Each row is a point. Examples show where two turns around zero, p and q, send a point. Where does a point land after both, in the order given? Backwards means that the second turn is done in reverse. Each puzzle has new turns, and all numbers are rounded.

Turn p:
[-1.6,0.5,0.0] -> [-0.7,-1.4,-0.5]
[1.1,1.3,1.9] -> [0.0,-0.1,2.5]
[-1.6,0.7,-3.0] -> [-2.3,0.0,-2.6]
[-2.6,-6.1,0.7] -> [5.1,-2.0,-3.8]
[4.7,3.5,0.4] -> [-2.0,3.5,4.3]
Turn q:
[-4.6,2.9,-2.3] -> [-3.8,-4.4,-1.1]
[2.7,2.3,2.7] -> [-1.7,3.7,1.9]
[1.2,-2.2,1.9] -> [2.5,1.2,1.5]
[0.7,-3.0,-2.3] -> [3.0,-0.5,-2.4]
Where do these land?
p, then q backwards: [4.9,4.4,0.6] -> [1.6,3.2,5.6]
q, then p: [-5.1,-1.1,0.1] -> [5.0,-0.1,-1.4]
p, then q: [1.6,-0.9,-0.3] -> [-1.4,1.2,-0.2]
q, then p: [1.4,-0.6,1.1] -> [-0.8,0.3,1.7]
q, then p: [2.1,-0.5,-3.2] -> [-2.6,2.3,-1.7]
p, then q backwards: [-4.8,-1.3,1.7] -> [-4.0,-1.9,-2.8]

Turn p:
[6.7,0.5,-2.1,2.2,1.2,1.4] -> [5.6,2.0,-3.0,2.9,0.1,2.2]
[-1.2,0.6,6.6,3.6,-1.1,0.8] -> [1.0,-2.3,6.0,-0.2,-3.7,1.8]
[-2.7,-0.4,-3.5,-1.6,1.8,3.1] -> [-3.9,0.6,-2.8,-0.4,2.2,2.6]
[-2.6,5.1,-0.7,0.7,3.0,-2.4] -> [-0.4,4.6,2.4,-4.2,1.7,0.3]
[-4.6,-1.7,-2.9,1.9,-0.8,0.5] -> [-5.1,1.4,1.1,2.5,1.2,0.2]
[1.0,-4.0,-2.1,2.4,0.3,-3.1] -> [0.9,0.2,0.8,4.5,3.2,-2.4]
[2.1,0.7,0.2,-2.9,0.6,-0.6] -> [1.9,-0.7,-2.2,-2.0,0.3,-1.0]
[1.9,-2.9,4.8,-2.6,-3.0,0.6] -> [1.4,-6.0,-0.3,0.1,-3.1,-1.8]
[-0.5,2.0,-0.3,-3.6,-2.0,-0.2] -> [-1.2,0.1,-2.2,-2.8,-1.8,-1.9]
Turn q:
[0.8,-0.2,-3.5,4.7,0.1,-1.8] -> [0.6,-3.8,-3.6,1.6,1.0,-2.7]
[3.2,1.3,3.4,-1.8,1.1,1.7] -> [1.8,3.9,2.5,0.1,2.5,0.5]
[0.9,3.0,0.7,-5.8,0.8,0.3] -> [-1.9,5.3,0.4,0.9,0.5,3.4]
[-4.2,1.4,0.8,-2.4,2.9,1.5] -> [-5.2,0.7,2.8,-0.8,0.1,1.1]
[-3.0,-0.5,-0.7,3.1,-3.6,1.0] -> [0.8,-5.0,1.1,0.8,-2.3,0.8]
[-1.0,0.7,2.5,-2.1,0.9,-2.4] -> [-1.5,3.1,1.2,0.5,-2.0,-1.2]
[3.3,-5.7,-3.2,4.4,-2.3,-0.4] -> [5.3,-4.3,-4.4,-3.0,0.1,-2.0]
Where do these land?
q, then p: [2.1,-2.5,3.2,0.4,2.5,-3.5] -> [2.3,2.4,0.3,-2.9,0.0,-4.4]
q, then p: [-0.5,-0.2,-1.0,-0.3,4.8,-1.0] -> [-2.4,1.5,1.1,-2.6,2.8,-1.3]
q, then p backwards: [3.8,-1.5,-1.5,-0.7,-3.2,4.8] -> [3.7,0.8,1.6,0.0,5.6,2.2]
q, then p: [1.4,2.3,6.4,1.4,1.0,-1.7] -> [4.4,1.3,4.9,-1.8,-1.7,-1.5]
q, then p: [-4.4,2.8,-3.0,3.2,0.3,-2.4] -> [-4.0,0.0,3.4,4.6,1.5,-1.4]
p, then q backwards: [-3.2,-2.2,-2.3,-1.7,-2.1,2.8] -> [-3.4,2.0,-3.7,-0.5,1.9,-1.5]
q, then p: [0.7,1.4,-1.7,-2.3,-3.3,1.0] -> [-0.3,0.5,-1.9,1.8,-2.0,3.4]
